Each row of a before or after table is a point. One or more steps were done to the points. Then noise was added and the rows were shuffled. The steps act on columns, c1 being the first. What was done? A step turns or swaps two columns, mirrors them in a line or flattens them onto one, adds a multiple of one to another, or multiplies or shifts one. Angles are multiples of 10 degrees, from the lower column toward the higher: turns from -170 to 170, lines from 10 to 170 but not 90. Use the fewest steps. Two steps may share a column if one is a turn and the other turns, adds or multiplies; they go together, in the order done. Otherwise the lowest column goes first.
In the rows, 128 means zero.

Before (14 x 2):
[[144  68]
 [ 73 134]
 [ 85 142]
 [109 137]
 [152 104]
 [ 78  85]
 [ 80 109]
 [117  75]
 [ 84 129]
 [129 110]
 [149  72]
 [144 110]
 [113 120]
 [ 64  71]]
After, 14 rows:
[[134  94]
 [133 110]
 [138  67]
 [135  84]
 [128 139]
 [136  72]
 [132 107]
 [133 120]
 [133 100]
 [130 119]
 [123 146]
 [129 139]
 [139  80]
 [125 139]]
Steps: flatten c1 and c2 onto the line at 100 degrees

Before:
[[142 156 121]
 [178 144 154]
 [150 153 148]
 [162 126 161]
 [150 130 134]
 [ 55  57 109]
 [168 108 123]
 [ 80 171 122]
 [161  85 143]
 [102 110 140]
 [ 99  93 118]
 [139 133 123]]
After, 12 rows:
[[103 126 117]
 [120 132 173]
 [125 155 160]
 [137  80 168]
 [118 103  95]
 [144 124 136]
 [ 98  82  61]
 [140 137 182]
 [131 122 144]
 [136 146 132]
 [154  86 162]
 [102 190  88]]
Steps: turn c1 and c3 by 50 degrees; add -0.7 times c1 to c2

Before:
[[163 127 101 107]
 [132  89 201 122]
 [138 156 113  94]
 [198  95 112 116]
 [159 180 148 101]
 [121 168 112  74]
 [123 152 123 162]
 [129 152 121 124]
 [113 146 129  73]
 [173 165  93 150]
 [143 147 123 134]]
After (11 x 4):
[[106 114 176 173]
 [100 101 167  80]
 [ 89 141 149 129]
 [102 111 134  75]
 [ 70 160 123 163]
 [124 116 138 142]
 [101 120 158 108]
 [127 105 145 127]
 [ 85  73 140 128]
 [146 113 145 149]
 [119 122  48 126]]
Steps: mirror c1 and c4 in the line at 70 degrees; turn c2 and c3 by 150 degrees

Before:
[[136 116 130 126 156 158]
 [124 157 148 135 162 108]
 [135 145 115 113 129 162]
 [134  98 129 163  75 203]
 [ 99 112 176 122 115 183]
 [ 96  88 144 121  96 163]
 [168 130 142 104 154 129]
 [159 135 104 134 173 146]]
After (8 x 6):
[[142  97 118 110 182 132]
 [159 150 100 137 170 140]
 [113 189 150 102  43  77]
 [145 138 129 147 128  94]
 [157 148 150 139 200 120]
 [ 78 153 111 124  77 102]
 [127 156 125 128 173 110]
 [ 96 150  87 102 109  77]]
Steps: turn c1 and c2 by -40 degrees; turn c2 and c6 by -150 degrees; turn c3 and c4 by -140 degrees; multiply c5 by 1.6

Before:
[[158 129 135 183 160 101 118 164]
 [ 97 133 143 125 127 142 107 174]
 [166 135 134 182 122 167  69 135]
 [128 108  93 121 167 129 120 187]
 [118 105  80 175 133 121 121 140]
 [119 159 150  70  90  79  91 145]
 [137 109 125 133 164 123  83 166]
 [146 121 152  62  77 128 141 128]
 [147 156  86  71  79 148 154 168]
 [142 175 122 101 143 130 130 125]]
After:
[[130 166 113 123 168  75 120 138]
 [121 100 155  78  89 101  83  82]
 [140 136 110 141 167  89  83 130]
 [ 97 110 129 124 126  85 106 151]
 [145 108 120  60  75 130 129 128]
 [168 118 135 193 122 130  83 168]
 [159 123 130 185 158  88 123 111]
 [119 182 113 175 133 114 128 120]
 [144 123 175 104 142 127 125 128]
 [146 164 162  68  79  93 143 155]]
Steps: turn c2 and c3 by 100 degrees; turn c4 and c7 by 10 degrees; turn c6 and c8 by 80 degrees
